Each row is a point. To make a cloud, some directions were put in groups of two or more. Within a group, all points are equally far from the middle, so they leave a hole (a ring in 2 directions, a hollow ball in 3). The other directions are filled evenly. Then the cloud was stretched, turned, moved and blurred a little. How many holes are there, and how many directions does each take, smallest first?

Cloud, 19 rows:
[[ 18  32  26]
 [ 33  26 -20]
 [ 19   2 -43]
 [  0 -54   1]
 [  4  22 -34]
 [-22 -39  27]
 [ -4  25  38]
 [ -2 -30  38]
 [-13  27 -22]
 [-37 -18  27]
 [-33 -35 -11]
 [-20 -24  39]
 [ 30 -34 -29]
 [  9  -2 -45]
 [ -6 -28  39]
 [ 23  20  33]
 [-39 -29  -5]
 [ 41  10  17]
 [ 13  33 -23]]
Holes: 1 (3)

Cloud, 32 rows:
[[ 26   6  -4 -46]
 [ 28 -14  -5  25]
 [ 32  43  19  11]
 [ 22  57  -8  49]
 [ 31  -3 -20  12]
 [  0 -32   5  16]
 [-48  43  -8  12]
 [ 22   8  -7  50]
 [-27  19  26   4]
 [-40  -2 -16  35]
 [ 24   2   3 -58]
 [-38 -22 -32  11]
 [-17  46  36  21]
 [-18   4  38  29]
 [-30  10  13 -14]
 [ 38 -10 -19 -23]
 [  3 -35 -37   1]
 [ 16  37 -33  31]
 [ -9  -4 -63  26]
 [-15   4 -26  58]
 [-11   2  21 -43]
 [-34  -7  -5  28]
 [ 19 -25   0  24]
 [ -4 -40 -36  -1]
 [ 10  16 -40  39]
 [ 19  44  40   2]
 [ 34  27  -5  16]
 [-36  54 -16   5]
 [ 19 -15 -45 -11]
 [ 49  -5   4   0]
 [ -4  48  23   4]
 [ 39   3  -3 -31]]
Holes: 1 (2)

Cloud, 83 rows:
[[ -8 -26  28 -29 -62  28  -1  16]
 [  3 -13 -23  11 -26  20   6  73]
 [-35   1 -38  -3  18 -30  27  23]
 [-47   9 -12  18 -41 -34   0  11]
 [-40 -28   4   4 -28   0   2  54]
 [-26 -14 -14  25 -64  14  -1  10]
 [ 19  34  45  -9  -3  23  -1  -2]
 [  0 -15 -13  25  44  25 -30  28]
 [ 25 -26  14   3  30  -1   8  55]
 [ 16 -31 -29 -25  39   6  -1 -23]
 [ -1   4 -26 -48 -36  -5 -18   5]
 [-37 -33  -7  27   4 -21   5 -25]
 [-36 -25 -37 -56 -25  27  -7 -24]
 [  5 -30  39 -30  23  23  -9 -32]
 [ 16  14  -5  26   3  54 -27  20]
 [-46 -15   2 -12 -44  27 -42  -6]
 [-28  -1 -55   5 -44   7 -16 -34]
 [ 39  -8 -12  18  39 -16 -21 -26]
 [ 19  -6  56 -16 -34  20   5  38]
 [-34 -29 -33  19  -3   6  10 -57]
 [-33  14   1 -21 -49 -15 -25 -20]
 [-15 -15  22 -23 -54  45  -5 -12]
 [ 15 -56 -32  10   3   2   7  14]
 [ 23  15   3 -56  16  10 -13 -21]
 [ 14  47 -27  24  -6  15  -1 -10]
 [ -1  14  28   8 -63  11  34  32]
 [ 11   0 -15 -23  20  34   8 -56]
 [ 31 -29   6   6  28  25 -69  14]
 [ 19  -4 -16 -44 -35  27  38   8]
 [ -5   2 -36 -39 -12  -6 -30   9]
 [ 18  12 -13 -63 -10  38  26  11]
 [-37 -15 -39 -12  14   2  39 -33]
 [-10 -50 -20  35  27   5  27  -3]
 [  2  14  18  21 -39 -10  34 -32]
 [ -9   6  14  15  40  -2   6 -62]
 [-20 -14 -17  13   0  58  37  22]
 [ 31 -24 -27 -15  -8  -3  23  53]
 [  3  13 -23  26 -25 -15  -7  57]
 [ 36  12  13  50  21  18 -15  21]
 [ 25 -46  16   7   7  22  25  50]
 [-12 -41 -18  44   7  25  21 -26]
 [-39 -19 -29  -8 -17  28  63  -5]
 [ 11  32 -29 -25   0  -1  37  32]
 [-19 -34  38 -37   5  -5  26   5]
 [ -6 -20   0 -60 -43  15  -4 -28]
 [-45  16  24  14 -44  -8  26  -8]
 [-27  40 -39  32 -20  13  26  12]
 [-41 -25 -30 -16  30  20 -41 -24]
 [ -9   6 -20 -55 -47   8 -22  22]
 [ -8  52  43   1   9   4  -3   6]
 [-19 -28   7   9 -10 -47  24  12]
 [-27 -32 -56   3 -20   0 -11 -33]
 [-27 -15  21  45 -21 -19 -26  15]
 [-29  -8  16  50  33   7  22  33]
 [ -1  10  27  71  -6  26 -10  -4]
 [  1 -54 -40 -23 -16  27 -41 -26]
 [ -6 -32 -14  -8  -1  13 -11  69]
 [ -2 -40 -32  19 -30  40  10  13]
 [-27  24   7 -61  50  39  41  28]
 [-26 -13 -12  -1 -45  45  36  12]
 [-17 -45  33   2   7  23  -4   3]
 [-30  12  13  48  -7  32   1 -27]
 [ 28 -43 -32  16  -5  -4  -1  25]
 [ -8  30  19  14 -18  35   0 -38]
 [ 18 -14 -33 -25  30  -5 -29 -13]
 [-24  28  18  57  42  -9   8  11]
 [ 16 -39 -54  -7 -12  11  15  -6]
 [ 46  -5  -1  43  33  -1  12   9]
 [ 21 -22   9  38   6   5 -41  36]
 [-56  28 -20 -16   3   3  27  -6]
 [-39  32  35  -2   9  -3   0 -29]
 [-15  -9 -32   7 -65  -2 -25  -4]
 [ -3  26   0 -20 -11  47  45   3]
 [-21 -45 -12 -18 -15  55  -3  51]
 [ 18 -39 -41  12  -4  20  10 -42]
 [-23  15  42 -32 -10  24  45  -8]
 [  4  39  51   2 -16  28 -47   7]
 [-22  10  32 -21   0 -32  -2  35]
 [-23 -51 -23  -4  10  15  -6  25]
 [-36  15  -3  48 -33 -21 -39   5]
 [-15 -11  46 -15   4  -7 -68 -25]
 [ 33 -14  -2  29  29  25 -37  26]
 [ 36   5 -16 -18   5  14  37  57]]
Holes: 1 (6)
